Each row of a before or after table is a point. The points were changed in one or more steps. Then noise was added and the rows were shuffled. The steps act on columns, c1 being the first. Write out the steps. A step turns or swaps two columns, mirrors them in a line or flattens them onto one, adds a multiple of one to another, or multiplies or shifts one. Angles are multiples of 10 degrees, from the lower column toward the higher: turns from -170 to 170, lines from 10 to 170 but not 90. Use the fewest steps. Two steps may share a column if one is a turn and the other turns, adds or multiplies; they go together, in the order done. Otherwise the lowest column goes first.

Before:
[+0.23 +0.36 +0.08]
[-0.33 +0.04 +0.04]
[+0.14 +0.14 -0.65]
[+0.02 -0.03 +0.17]
[-0.01 -0.03 -0.29]
[-0.47 -0.12 -0.23]
[+0.26 +0.48 -0.15]
[-0.12 -0.61 -0.29]
[+0.45 +0.21 +0.29]
After, 9 rows:
[+0.05 -0.02 +0.15]
[-0.73 -0.12 -0.23]
[-0.52 +0.03 +0.03]
[-0.02 -0.05 -0.30]
[+0.42 +0.49 -0.15]
[+0.22 +0.16 -0.65]
[+0.37 +0.33 +0.07]
[+0.70 +0.21 +0.30]
[-0.18 -0.61 -0.29]
Steps: multiply c1 by 1.6

Before (10 x 6):
[-0.28 -0.45 +0.11 +0.69 -0.28 -0.75]
[+0.00 +0.49 +0.04 -0.13 +0.26 +0.06]
[+0.23 +0.49 -0.31 -0.17 +0.08 +0.21]
[+0.40 +0.07 -0.37 -0.02 -0.28 +0.25]
[+0.20 +0.06 -0.11 +0.51 -0.38 +0.14]
[+0.44 +0.58 -0.31 -0.53 -0.11 -0.01]
[-0.47 -0.65 +0.47 +0.13 -0.19 +0.05]
[+0.69 +0.23 -0.18 +0.02 -0.16 +0.22]
[-0.26 -0.03 -0.37 +0.08 +0.05 -0.12]
[-0.21 -0.62 +0.31 -0.11 +0.60 +0.13]
After (10 x 6):
[-0.55 -0.66 +0.50 +0.05 -0.16 +0.02]
[+0.67 +0.24 -0.19 -0.06 -0.16 +0.16]
[+0.42 +0.53 -0.33 -0.21 -0.12 -0.02]
[-0.21 -0.08 -0.38 +0.04 +0.04 -0.09]
[+0.19 +0.08 -0.10 +0.22 -0.38 +0.11]
[-0.18 -0.61 +0.33 -0.05 +0.62 +0.14]
[+0.42 +0.05 -0.39 +0.01 -0.31 +0.22]
[+0.01 +0.51 +0.06 -0.07 +0.28 +0.08]
[+0.24 +0.53 -0.36 -0.05 +0.14 +0.16]
[-0.28 -0.48 +0.13 +0.29 -0.26 -0.76]
Steps: multiply c4 by 0.4

Before, 10 rows:
[-0.82 +0.08 -0.28 +0.17 -0.29 +0.06 +0.06 -0.09 -0.61]
[-0.28 -0.24 -0.43 +0.19 +0.12 +0.14 +0.03 -0.14 +0.25]
[-0.41 +0.41 -0.32 -0.12 -0.35 -0.50 -0.41 -0.16 -0.01]
[-0.12 +0.54 +0.30 -0.04 -0.21 -0.12 +0.28 +0.33 -0.25]
[+0.12 +0.27 -0.49 -0.29 +0.06 -0.53 -0.24 +0.21 -0.45]
[-0.37 -0.05 +0.24 +0.47 +0.34 -0.33 +0.09 +0.27 -0.27]
[-0.30 -0.08 -0.53 -0.37 -0.06 -0.16 -0.25 +0.34 -0.04]
[-0.17 -0.43 +0.04 -0.42 -0.31 +0.15 -0.07 -0.43 +0.27]
[-0.46 -0.39 +0.09 +0.55 -0.53 +0.39 +0.07 -0.12 +0.02]
[-0.03 +0.47 +0.29 -0.37 -0.51 +0.48 -0.43 -0.11 +0.11]
After (10 x 9):
[-0.24 -0.26 -0.35 +0.23 +0.13 +0.13 +0.10 +0.27 -0.13]
[+0.28 -0.04 +0.44 +0.46 +0.35 -0.32 +0.01 +0.03 -0.45]
[-0.04 +0.12 -0.50 +0.20 -0.27 +0.06 +0.10 -0.14 -1.01]
[-0.13 +0.49 -0.09 -0.43 -0.50 +0.60 -0.25 +0.07 +0.01]
[-0.50 -0.45 -0.16 -0.44 -0.34 +0.16 -0.01 +0.21 -0.01]
[+0.37 +0.55 +0.16 +0.01 -0.21 -0.21 +0.23 -0.01 -0.23]
[-0.19 -0.39 -0.26 +0.59 -0.51 +0.34 +0.22 +0.21 -0.43]
[+0.27 -0.04 -0.56 -0.47 -0.07 -0.07 -0.29 +0.23 -0.29]
[-0.23 +0.43 -0.54 -0.24 -0.36 -0.34 -0.55 +0.16 -0.37]
[+0.34 +0.26 -0.47 -0.41 +0.03 -0.39 -0.38 -0.33 -0.09]
Steps: turn c1 and c9 by 60 degrees; turn c1 and c8 by -70 degrees; add 0.7 times c5 to c3; turn c6 and c7 by 20 degrees; add 0.3 times c7 to c4

Before:
[+0.05 -0.46 -0.05 +0.08 +0.24 +0.00 +0.26 +0.41 -0.08 +0.12 -0.19]
[+0.01 -0.33 -0.06 -0.05 -0.14 -0.08 -0.10 +0.24 -0.06 +0.44 +0.34]
[+0.02 -0.15 -0.14 +0.28 +0.45 -0.03 -0.18 +0.66 -0.04 +0.26 +0.03]
[-0.25 -0.64 -0.02 +0.09 +0.20 +0.07 -0.17 +0.58 +0.19 -0.29 +0.33]
[+0.32 -0.16 +0.44 +0.04 -0.02 -0.44 -0.34 -0.02 +0.17 -0.44 -0.24]
[+0.18 +0.02 +0.54 -0.38 -0.31 +0.06 -0.30 +0.17 +0.21 -0.30 -0.17]
[+0.07 -0.22 +0.46 -0.32 +0.28 -0.03 -0.36 -0.18 +0.50 -0.41 -0.10]
[+0.45 -0.06 +0.18 -0.42 +0.01 -0.01 -0.32 -0.08 -0.02 -0.51 -0.05]
[-0.28 -0.31 -0.35 +0.15 -0.03 +0.20 -0.21 +0.21 -0.36 +0.21 -0.21]
[+0.35 -0.42 +0.17 +0.21 +0.05 +0.31 -0.31 +0.10 -0.20 +0.08 -0.22]
[-0.37 -0.29 +0.04 +0.50 +0.48 +0.11 +0.21 +0.48 -0.10 -0.03 +0.42]
After, 11 rows:
[+0.32 -0.17 +0.18 -0.63 +0.32 -0.46 -0.69 +0.24 +0.16 -0.31 -0.25]
[+0.08 -0.22 +0.47 -1.06 +0.13 -0.03 -0.71 +0.31 +0.52 +0.00 -0.09]
[-0.37 -0.28 +0.43 +0.60 +0.04 +0.11 +0.41 -0.51 -0.11 -0.42 +0.40]
[-0.26 -0.63 +0.14 -0.34 +0.20 +0.04 -0.33 -0.56 +0.19 -0.23 +0.32]
[+0.02 -0.14 +0.31 +0.75 +0.04 -0.02 -0.37 -0.74 -0.03 -0.07 +0.02]
[+0.03 -0.46 +0.17 +0.29 +0.07 +0.00 +0.53 -0.44 -0.07 +0.04 -0.20]
[+0.35 -0.43 +0.13 +0.40 +0.16 +0.31 -0.64 -0.03 -0.18 -0.12 -0.24]
[+0.18 +0.02 +0.01 -0.98 +0.63 +0.06 -0.58 +0.18 +0.21 +0.10 -0.17]
[+0.01 -0.33 -0.16 +0.62 +0.12 -0.08 -0.19 -0.20 -0.06 +0.32 +0.34]
[-0.28 -0.32 -0.19 +0.50 -0.16 +0.21 -0.43 -0.32 -0.37 +0.03 -0.22]
[+0.44 -0.06 +0.10 -1.31 +0.10 -0.03 -0.64 +0.16 -0.05 +0.00 -0.06]
Steps: turn c3 and c5 by -60 degrees; turn c5 and c8 by -150 degrees; turn c4 and c10 by -50 degrees; multiply c4 by 2; multiply c7 by 2
